Each point is reached from the start by the listed moves, each made 0, 1 or 2 times, or once backwards (-1), plus a little noise. Is the number of moves made odd or even? Then give how often each move was made.

Moves:
(1): [ 0.29, -0.08,  0.08, -0.03]
(2): [0.04, 0.42, 0.11, 0.10]
(3): [-0.16, -0.11,  0.38,  0.06]
Start: [ 0.05, -0.05, -0.10,  0.08]
Points:
[-0.45,  0.65,  0.79,  0.40] -> odd (-1, 2, 2)
[0.72, 0.64, 0.31, 0.23] -> even (2, 2, 0)
[ 0.47, -0.42, -0.52, -0.12] -> odd (1, -1, -1)
[ 0.80, -0.10, -0.30, -0.02] -> odd (2, 0, -1)

Moves:
(1): [ 0.54,  0.13, -0.15,  0.09,  0.03,  0.08, -0.12,  0.00,  0.08,  0.06]
(2): [-0.15,  0.46, -0.04,  0.02, -0.10, -0.08, -0.08,  0.01,  0.01, -0.13]
(3): [ 0.10,  0.13,  0.52, -0.15,  0.04, -0.03,  0.00, -0.03, -0.08, -0.12]
(4): [-0.06, -0.03,  0.18,  0.42, -0.08,  0.04,  0.03,  0.06,  0.02,  0.00]
(5): [ 0.05,  0.05, -0.15,  0.09,  0.46, -0.08,  0.14,  0.02, -0.10,  0.05]
(6): [-0.09,  0.07,  0.01, -0.04,  0.05,  0.37,  0.02,  0.00,  0.06, -0.14]
(7): [ 0.12,  0.05, -0.07, -0.10, -0.07,  0.09,  0.57, -0.07,  0.13, -0.18]
(8): [ 0.01,  0.00,  0.09, -0.02, -0.07,  0.10,  0.14,  0.57, -0.07,  0.02]
Start: [ 0.14, -0.09, -0.15,  0.09,  0.11,  0.14,  0.02, -0.05,  0.24,  0.15]
Points:
[ 0.42,  0.60,  0.50, -0.49,  0.65, -0.46,  0.02, -0.16, -0.11, -0.01] -> even (0, 1, 2, -1, 1, -1, 0, 0)
[-0.08,  0.54, -0.22,  0.65,  0.82,  0.38,  0.40,  0.68,  0.05,  0.01] -> even (0, 1, 0, 1, 2, 1, 0, 1)
[ 0.93,  0.08, -0.64, -0.34,  0.20, -0.14,  0.27, -0.74,  0.42,  0.12] -> odd (1, 0, 0, -1, 0, -1, 1, -1)
[-0.28,  0.59,  0.09,  0.17,  0.84,  0.30,  1.40, -0.68,  0.32, -0.58] -> even (-1, 1, 1, 1, 2, 1, 2, -1)
[-0.11, -0.58,  0.52,  0.92,  1.03, -0.42,  0.43, -0.49, -0.08,  0.31] -> odd (-1, -1, 1, 2, 2, -1, 0, -1)
[ 1.38,  0.70,  0.15,  0.31, -0.59,  0.03,  0.56, -0.79,  0.76, -0.28] -> even (2, 1, 1, 1, -1, -1, 2, -1)

Moves:
(1): [ 0.39, -0.03, -0.06, -0.40,  0.11,  0.07,  0.12, -0.02,  0.13,  0.23,
  0.21, -0.29]
(2): [ 0.30,  0.39, -0.07, -0.05,  0.12, -0.25, -0.04,  0.20,  0.05, -0.15,
 -0.19,  0.04]
(3): [-0.05,  0.16,  0.25,  0.10,  0.23,  0.07, -0.12,  0.12,  0.28, -0.02,
 -0.18, -0.17]
(4): [ 0.05, -0.01,  0.16,  0.27,  0.18, -0.25,  0.10, -0.13,  0.12,  0.03,
  0.13, -0.06]
(5): [-0.09,  0.11,  0.12, -0.05,  0.36,  0.06, -0.01, -0.25, -0.08,  0.05,
 -0.03,  0.11]
(6): [ 0.12,  0.19, -0.15, -0.08, -0.24,  0.13, -0.07, -0.11,  0.36, -0.42,
  0.22, -0.14]
(7): [ 0.04,  0.00, -0.12, -0.27,  0.09,  0.16,  0.66,  0.31,  0.02, -0.11,
 -0.26,  0.18]
(8): [ 0.05, -0.08, -0.05,  0.24,  0.08,  0.05, -0.19,  0.16,  0.08,  0.10,
  0.12,  0.35]
(9): [-0.16, -0.18, -0.23,  0.12,  0.16, -0.20, -0.12,  0.05,  0.21, -0.21,
  0.07, -0.21]
(10): [ 0.02,  0.27, -0.07,  0.04,  0.01,  0.12,  0.09,  0.00,  0.07,  0.25,
 -0.11, -0.07]
(11): [-0.27,  0.27,  0.11, -0.21,  0.00, -0.17,  0.03,  0.02, -0.09,  0.06,
  0.37, -0.23]
(12): [-0.13,  0.04,  0.03, -0.19, -0.10, -0.11, -0.12, -0.18,  0.21,  0.10,
  0.09,  0.14]
Start: [-0.01,  0.13,  0.09,  0.14, -0.13,  0.01,  0.00,  0.11, -0.05, -0.37,
  0.07, -0.13]
Points:
[ 0.59, -0.63, -0.44, -0.74, -0.01,  0.61,  1.04,  0.98,  1.17, -0.82,
  0.52, -0.61] -> odd (2, -1, 1, 0, -1, 1, 2, 1, 1, -1, 0, 0)
[ 1.18,  0.65, -0.61, -1.17,  0.36,  0.55,  1.06,  0.53, -0.32,  0.04,
 -0.16, -0.36] -> odd (2, 1, -1, -1, 1, 0, 1, 0, 0, 1, 0, -1)
[ 0.01,  1.98, -0.65, -0.10,  0.42, -0.31, -1.00, -0.29,  0.96, -1.18,
  0.48, -1.03] -> odd (0, 2, 0, -1, 2, 2, -1, 0, 2, 2, 1, 0)
